Each point is reached from the start by the listed moves, each made once or not at all, plus a little noise. Is the number of moves made odd or even? Then give how often each move was made.

Moves:
(1): [33.2 -2.0 20.6]
(2): [-12.7  37.2  28.6]
Start: [ -4.6 -20.4 -12.8]
Points:
[-16.6  17.1  13.0] => odd (0, 1)
[ -3.3 -19.8 -13.6] => even (0, 0)
[16.5 16.0 36.1] => even (1, 1)
[ 29.3 -21.6   6.9] => odd (1, 0)

Moves:
(1): [ 10.7   8.6  -5.5  11.0   6.6   0.8 -18.8]
(2): [ 15.1   8.5   1.8 -14.5  -6.2 -12.4   2.2]
(3): [ -1.4  -1.7  31.5  -1.2   0.2 -29.1 -13.2]
(4): [-18.9  23.5   8.2   5.7  -8.4  -1.5  20.5]
(5): [-18.3  -9.5  -2.3  -1.8  30.9 -27.2   0.9]
(6): [-6.8  9.3 14.4 -4.1 29.0 20.2 -1.9]
Start: [-4.0  9.8 23.7 -1.0 -9.4  1.6 -4.1]
Points:
[ -2.2  26.8  36.6   5.2  20.1  22.2 -23.3] => even (1, 0, 0, 0, 0, 1)
[  3.3  12.6  50.3  -6.6  26.2 -68.1 -36.5] => even (1, 1, 1, 0, 1, 0)
[-18.7  53.5  38.8  -9.1  46.1 -20.0  -2.8] => odd (1, 1, 0, 1, 1, 1)
[  3.7  16.5  18.8  -9.6  26.2 -37.8 -22.5] => odd (1, 1, 0, 0, 1, 0)

Moves:
(1): [ -2.9   0.0   4.0   5.7 -18.3   5.7 -14.1  15.7  23.3  -0.1  13.7  -1.5
   1.4  -4.8  37.8]
(2): [ -0.3  -0.5  -5.6 -11.8   0.9  -6.0 -16.1 -10.4 -14.1  18.6   4.2  -7.4
  -1.6   3.3 -12.5]
(3): [ 19.3   2.8   8.0  18.9  11.4  16.4  15.7  -1.1   3.6  -2.4 -23.7  10.0
 -29.7   9.5  -5.2]
(4): [-15.8  -4.0  -7.4   4.7  -0.3  -0.2   0.6 -13.8  -1.2  16.1  -3.4   1.2
   6.9  -2.9   6.0]
(5): [-10.2  12.2 -16.3   0.4   6.3 -25.7  -6.3  -5.6  -5.5  19.3   1.8  14.2
 -10.9  12.6 -29.4]
(6): [-16.3  -2.1  -6.2  -3.4  -9.4   3.3   6.7  -5.2  -6.3  -2.4  18.5   0.4
 -18.1  -4.8  -9.6]
(7): [-14.7  -5.4   1.0   9.8 -23.0 -17.9   2.7  10.2 -21.5   1.9 -10.2   3.4
  -0.1  16.8  -7.1]
(8): [ 13.9 -10.8  -7.7  -9.7  -7.5 -11.5 -22.9   4.1 -14.0  12.1  -8.7  28.6
  21.6  -6.9  -9.6]
(9): [ -7.9  -7.4  -6.4  11.2 -11.9 -13.2  12.2  15.3   4.7  12.2  19.5 -14.9
   2.2  -1.6  -8.9]
(10): [  0.5  -4.8 -15.3  10.9 -16.3 -12.6 -30.2 -22.1  15.9   5.4  -4.7 -13.4
 -20.2  -4.1  -9.5]
(11): [-19.8  -8.8  -7.6 -19.6   8.7  -2.9   0.5 -18.9  23.4  14.8  15.1  13.5
   3.8  -0.6  -2.1]
(12): [  8.5  18.7 -10.0  -8.8  -9.9  -7.1  10.1  18.9   6.3   6.5   4.4   7.6
 -11.8   8.9 -15.7]
Start: [ 15.3  19.9  -3.5 -14.1 -19.1   7.5  -6.4  -8.5 -10.7   0.0   4.1 -13.0
   9.5  10.6  12.7]
Points:
[-17.9   7.7 -10.0  -5.3 -58.2  -9.0 -31.2  -5.6 -24.1  36.6   7.8 -18.8
  15.2  24.9  32.3] => even (1, 1, 0, 1, 0, 0, 1, 0, 0, 0, 0, 0)
[  9.5  26.2 -48.2 -36.9 -10.9 -30.1 -26.6 -36.9 -11.9  85.7  -5.7  55.2
 -14.6  36.2 -56.0] => odd (0, 1, 1, 1, 1, 0, 0, 1, 0, 0, 1, 1)
[ 15.9   7.5 -51.4  22.9 -37.2 -36.4 -35.7 -28.9  -7.0  62.4 -16.2  12.7
 -24.1  17.0 -41.9] => even (0, 0, 1, 1, 1, 0, 0, 1, 1, 1, 0, 0)
[ -8.1  -1.0 -12.6  -2.9 -34.1 -15.2  13.8 -12.9 -12.8  48.1   7.6  -5.9
 -14.4  37.3 -20.1] => odd (0, 1, 1, 0, 0, 0, 1, 0, 1, 0, 1, 0)
[ 15.2   5.0  -6.0   5.9 -65.3   3.3 -23.2  14.5 -23.9   7.1  -6.8  30.1
 -18.1  25.4  23.2] => odd (1, 0, 1, 0, 0, 1, 1, 1, 0, 0, 0, 0)
[-46.7   9.7 -47.3   1.7 -61.7 -46.8 -50.7 -44.2  24.1  57.1  16.1   6.1
 -10.6  28.1   7.1] => even (1, 0, 0, 1, 1, 0, 1, 0, 0, 1, 1, 0)
[  3.1 -15.2 -37.0   7.0 -51.6 -12.8 -39.4 -26.0  45.2  60.7  12.2   8.7
  -4.4   0.9  18.7] => odd (1, 0, 1, 1, 0, 0, 0, 1, 1, 1, 1, 0)
[ 17.9  -1.0 -17.2 -26.1 -28.9 -18.2 -23.2 -24.2 -31.0  46.6 -18.2  39.2
   1.8  35.5 -24.8] => odd (0, 1, 1, 0, 0, 0, 1, 1, 0, 0, 1, 0)
